Each row is a point. The last column is the point's height on a tilted bowl or saddle (a function of degree 2), plus a little noise. Along how many of its main directions does it bend up, bend down or stay straight?
In the rows, 128 means zero.

Points, 10 rows:
[[104 142 127]
 [124 140 127]
 [148 168 100]
 [ 81 163 110]
 [ 76 139 104]
 [ 95 154 123]
 [154 151 102]
 [129 119 118]
 [181 151  55]
 [124 132 126]]
Directions: 0 up, 2 down, 0 straight

Points:
[[126 133  96  88]
 [127 103 151 107]
 [143 169 121  91]
 [ 59  72 125 163]
 [155 101 131 103]
 [146 156 138  91]
 [189 101 131 131]
 [ 89 121 161 127]
 [100 124 139  98]
 [158 122 147 100]
 [ 55 116 143 146]
 [129 147 154 100]
 [125 117 145  96]
 [112 104 116  94]
 [137 118 183 138]]
Directions: 3 up, 0 down, 0 straight

Points:
[[168 117 126 120]
 [136  91  96 164]
 [112 119 141 126]
 [162 131  94 108]
 [188 104 145 119]
 [164 109 112 123]
 [152 140 144 123]
 [ 81 130 125 110]
 [148 155 150 123]
 [112 129 153 123]
 [ 95 172 131  72]
 [151 158 196 188]
 [ 86 165 156  82]
 [131 146  92 106]
 [143 134 164 139]]
Directions: 1 up, 2 down, 0 straight

Points (18 x 4):
[[118 144 178 145]
 [146 145 124 121]
 [143 102 122 120]
 [123 169 118  80]
 [161 123 108 133]
 [ 73 151 133  40]
 [116  81 153 124]
 [ 87 135 167 115]
 [123 150  94  98]
 [136 132 162 143]
 [122 163  75  97]
 [139 142 149 129]
 [139  90 113 107]
 [163 104 142 135]
 [173 136 123 136]
 [118 104 120 106]
 [200  69 168 109]
 [135 114 131 124]]
Directions: 1 up, 2 down, 0 straight

Points, 26 rows:
[[170 122 117 146 152]
 [164 203 120 133 196]
 [100 112 140 138 140]
 [132  55 108 163 170]
 [105 115 155 120 145]
 [110 172 118  96 179]
 [159 105 100 137 141]
 [147 121  86 149 129]
 [152 147 108 108 146]
 [112 115 110 161 133]
 [124 119 141 122 143]
 [124 128 109 187 128]
 [110  73  91 143 157]
 [137 134 185 174 171]
 [137 138  96 190 124]
 [131 136 101 107 137]
 [155  74 140 110 165]
 [149  91 174 119 174]
 [124 123 144 130 142]
 [100  94 138 153 139]
 [ 98 112 133 104 144]
 [124  74 157 110 150]
 [118 143 111  70 158]
 [117 102  93 139 136]
 [ 99 126  68 156 151]
 [158 132 130 110 156]]
Directions: 2 up, 0 down, 2 straight

Points, 23 rows:
[[148 150  77 150 115]
 [107 137 125 154 113]
 [201 111 145 143  55]
 [ 92 178 131 125  76]
 [101 153  94 141 104]
 [113  59 159 105  97]
 [100 106 156 125 120]
 [128 116 133 154 121]
 [151  82 130 148 116]
 [ 79 109 145  78  83]
 [162  75 121 163  98]
 [104 145 129 142 111]
 [151 126 165  86  91]
 [140 106 153 108 116]
 [127 140 188 125 107]
 [147  97 154  84  98]
 [144 153 129 118 106]
 [120 148 114 104 113]
 [103 154 130  99  99]
 [118 153  85 125 118]
 [138  79 107 141 132]
 [125  74  95 100 127]
 [155  96 144 115 116]]
Directions: 0 up, 3 down, 1 straight

Points, 45 rows:
[[107 146  99 100  93 131 119]
 [ 58 177 114 123 139 169  92]
 [101 152 112 136 113 145 117]
 [157 147 167  90 107 129 116]
 [165 138 144 114  89  92 103]
 [144 134 138  87 112 135 124]
 [111 129 175 145 137 119 133]
 [ 68 139  70 144  98  88  83]
 [ 71 142 165 129  47 107 165]
 [133 117 121  86 134 120 129]
 [121  86  97 168 144 117 130]
 [120 102 147 123  92 144 127]
 [104 114 138 117 142 123 134]
 [115 101  98 138 103 120 133]
 [148 110 168 163  83 110  96]
 [124 193 131 125 117  97 132]
 [ 98 112 129 123  76  71 147]
 [143 137 139 106 129 101 126]
 [137 147 119 129 150  97 108]
 [134 127  77 144 128 132 119]
 [107 125 158  87 184  72 131]
 [152 135 129 134 142 110 106]
 [166 125 191 118 139  81  78]
 [139 101 103 131 124 102 130]
 [157 125  84 151  73 109 113]
 [116 165 129 158 139 142 115]
 [ 74 140 100 147 130 126 102]
 [ 96 120 141 117  97 110 152]
 [149  93 163 165 126  78  82]
 [142 137 130 109  94 160 110]
 [104  73 118 146  85 110 132]
 [155  84 107 122 112 122 138]
 [201 111 189 129  94 117  22]
 [124 160 122 115 123 160 112]
 [133 108 111 178 122 155 126]
 [177 142 144 110 109 111  87]
 [133  74 141 165 122 124 118]
 [ 80 146 135 143 125 121 137]
 [ 97 121  62 143 161 150  88]
 [ 93 129  90 121 187 101  84]
 [145  87  90  95 148 116 130]
 [134  98 142 128 155 147 112]
 [133 151  63 129 144 126  86]
 [113 144 132 118 160  95 125]
 [ 95 154 137 124 174 197  89]]
Directions: 1 up, 4 down, 1 straight

Points:
[[133 117 146  90 164 115 146]
 [166 168 128 149  93 105 117]
 [142 150  81 109 135  89 163]
 [148 122 105  92 171 137 140]
 [206 116 131  78 118 132 166]
 [132 143  89 118 107 170 128]
 [107 164 161 115 150 113 117]
 [160 127 120 144 117 106 130]
 [137 167 131 163 126 114 103]
 [114 113  75 175 122 107 128]
 [136 136 120 103 176 124 122]
 [142 115  87 131 167 132 143]
 [134 156 177 138 108 117 141]
 [108 149 172 130 163 139 115]
 [135 138 133 128 144 111 126]
 [ 82 124 136 127 125  95 164]
 [159 121 149 134 120  69 159]
 [ 85 131  44 131 150 133 136]
 [129 127 191 160 108 137 162]
 [134 130 138 169 134 174 130]
 [111 159 185 172 132 132 132]
 [142 121 128 160 203 115 141]
 [116 105 129 157  90 143 118]
 [150 104 146 146 125 148 142]
 [ 88  60 135 108  67 147 167]
 [149 126 143  99  98 134 145]
 [190 169 182 132 112 133 153]
 [122  71 142 112 134  89 207]
 [ 91 125 104 116 139 132 127]
 [173 103 140 141  99 109 137]
 [176 143 164  96 126 137 149]
 [105 186 140 164 158 155  78]
 [102  89 112  95 159 114 171]
 [139 103 130 112 151  76 183]
 [130 197 146 158 155 102  83]
 [181  98 154  96 159 109 171]
 [146 118 135 132 115 101 140]
 [122 177 115 116 104  97 144]
 [120 168 114 158 121 119 101]
 [150 102 158 135 157 142 156]
 [111  72 140 162 138 122 173]
 [162 133 154 129 140  94 141]
 [163 192 134 114  96 145 151]]
Directions: 3 up, 1 down, 2 straight

Points, 62 rows:
[[138 143 113 124 176 125 122 124 149]
 [ 85 172 166  91 117  88  81 136 172]
 [ 98 120 133 169 108  88 146 113 161]
 [109 108 130 103 111 152 134  88 133]
 [ 89 105 129 154  97 161 150  84 127]
 [150 108 128  96 131 100  98 145 152]
 [155 179 114 145 154 112  95 116 165]
 [151 147 111 120 110 124  80 120 144]
 [137 139 114 145 169  94 156 129 166]
 [149  99  93 163 123 143 163  80 129]
 [128 116 143 126 155  86 120 119 166]
 [162 135 134 160  80 198 163 126 153]
 [180 118 114 110 150 165  79 111 135]
 [ 91 147 134  70 158 107  78 143 168]
 [ 80 127 152 172 104 152 151  82 138]
 [143 132 152 145 157 103 153 129 160]
 [126  84 145 151 103 154 122 128 130]
 [147 132  89 134 192 124 161 149 169]
 [103 142 212 111 123 131 146 111 167]
 [128 111 120 132 148 133 120 101 134]
 [ 42 105 144 114 156  93 138 134 159]
 [128 173 114 108  69  92  80 180 176]
 [116 136  98 110 124 127 149 151 139]
 [ 99 122 104 115 118 165 117  66 134]
 [152  97 182  99 173 142 138 166 167]
 [124 156 129 141 166 102 118 162 161]
 [114 101 140 142 112 114 116 132 139]
 [107  73 149 123 101 162 116 172 133]
 [ 75 112 182 164 136 114 104 173 140]
 [133 153 101 135 135 139 148  98 134]
 [127 163  95 137  77 154 106 152 152]
 [114 146 118 149 128  82 118 113 165]
 [114  91 131 188 127 114 145 154 150]
 [151  70 114 108 142 106  88 143 158]
 [135 138 188 133 148 127 110 120 152]
 [186 170 132 130  89 133 129 130 160]
 [ 87 140 138 105 173 124 154 121 148]
 [134 106 134 136 104 146  94 120 133]
 [119 132 140 117 110  86 154 154 160]
 [154 110 110 114  70 141 151 123 144]
 [137  96 135 137 135 120 118  98 145]
 [167 150 120 118 127 104 139 180 163]
 [145  83 166 130 110 119 176  59 179]
 [146 149 155 151  99 139 102 132 143]
 [142 126 159 125 129 161 109 111 134]
 [ 88 133 160 130  81 156 124 134 136]
 [ 97 147 147 133 112 135  98 130 134]
 [ 95  89 118 103 127 181 123 122 122]
 [165 166 122 145 153 109 129 126 160]
 [106 145 154 126  97 143 124 179 138]
 [144 171 127 111 148 161 125 157 149]
 [119 138 162 145 113 141  40 161 140]
 [177  73 137 138  80 158 109 143 145]
 [ 70 118 117 161  65 136 156 158 138]
 [150 177 138 111  67 121 135 130 175]
 [117 140 103 119 126 163 140 159 133]
 [150  79 117 109 143 105 154  77 159]
 [220 104 140 143 137 131 121 162 154]
 [134 179 168 150 124  81 170 176 189]
 [111 160 156 120 102 115 112  49 189]
 [110 157 139 151 193 114 117 143 168]
 [ 95 110  85 136 158 127  80 101 157]]
Directions: 6 up, 0 down, 2 straight

Points (77 x 9):
[[147 105 104 103 122  86 121 122 112]
 [149 122 172 126 116 127 115 122 114]
 [159 146  85  91 131 140 136 114 103]
 [ 89 138 142 177  74 110 142 116 108]
 [157 137  92 138 176 139 127 136 106]
 [155 171 147 102  83  79 160  89  97]
 [202 133  77 151 214 119  85 171  49]
 [133 147 137 144 101  89 122 181 110]
 [ 84  96 116 136 125 119 147 143 121]
 [198 121 121 144 156 128  82 140  92]
 [131 107 113 121 128 161 152 190  99]
 [ 97  91 141 128 134 122 133 107 118]
 [137 139 152 105 145 111 144 134 119]
 [126 115 113 161 151 113 125  92 116]
 [132 189  95 163  59 129 130 125  89]
 [182 121 154 169 140 111 118  95 102]
 [100  67 156  99 143  84 123 146 104]
 [111  81 164 129 156 125 109 133 111]
 [114 149 100 178 117 148  92 134 106]
 [ 92 153 123 137 125 108 147  81 114]
 [153 104  89 120  89  85 156 139 106]
 [117 104  83 144  93 144 121 119 105]
 [101 154 140 163 119 143 126 113 116]
 [144 119 127 114 102  85 150 118 119]
 [119 118 106 104 106 177  84 126  94]
 [115 105 148 129  80 134  73 144  99]
 [127 121 179 110 175 112 142 136 109]
 [146 117 145 128 165 100 102 133 113]
 [101 122 170 188  96  98  95 100 104]
 [143 145 107 107 113  86 107 130 114]
 [ 92 110 154  82 154 154 176  68  75]
 [172  76 175 191  82 124 114 127  86]
 [142 145 135  94 146 126 127  99 111]
 [150 153 145 175 106 100 131 109 112]
 [144 181 175 114  84 144 159 226  58]
 [110 140 151 157  80 129 105 108 109]
 [117 129 153 154 128 126 114 161 121]
 [110 103  92 104 156  79 111 123 106]
 [162 114 122 109 142 147 145 146 109]
 [108 144  85 115 117 137 125 142 113]
 [206 121 149 129 109 131 154 131  94]
 [153 157 178 167 119 153 151 140  99]
 [123 129 129 107 144 160 156  66  94]
 [160 154 145  78 166 157 113 133  95]
 [135 116  80 123 117 120 105 123 109]
 [115 152 132  82 103 173 159 112  94]
 [ 88 129  81  99 110 134 140  72  93]
 [ 97 134 130 135 144 131 128 179 117]
 [130 162 108 125 165 138 110 132 113]
 [116 118  96 158 117 110 132  90 115]
 [131 147 164  94 146 144 171 135 104]
 [128 144 134 152 123  77 119 119 121]
 [121 112 116 137 126  84 155 152 124]
 [133 153 133 157 147 122 130 166 118]
 [116 102 122 142 118 120 152 149 123]
 [159 152 160 103 118 128 113 129 109]
 [134 110 100 116 136  78  97  90 103]
 [112 176 117 124 123 136 116 139 115]
 [147 176 171  95 132 140 127  78  90]
 [145 168 164 117 120 167 158 146 100]
 [164 159 120 130 135 139 104 109 110]
 [135 146  78 146 145 122 100 138 109]
 [132 116 134 153  97 154  92 125 110]
 [145 137 161 110  67 122 141 156 101]
 [ 91 134 105 112 146  96 142 108 119]
 [113 135 116 110 186  55 102 154  94]
 [167 161 149 140 146 125 128  94 107]
 [131  93 155 126 134 120 128 143 119]
 [111  91 140  99 152 159 123  80  91]
 [138 132 116  44  90 145 152  94  79]
 [146 156 140 121 101 145  61 132  99]
 [ 69 126 143 111 211 181 152  77  63]
 [129 121  91 106 101  74 155 169 107]
 [160 126 145  81 118 115 150 109 106]
 [119 111  95 212 131 135 175 134  96]
 [203 147 160 155  67  82 150 134  82]
 [140 191 145 131 144 141 145 154 106]]
Directions: 0 up, 8 down, 0 straight
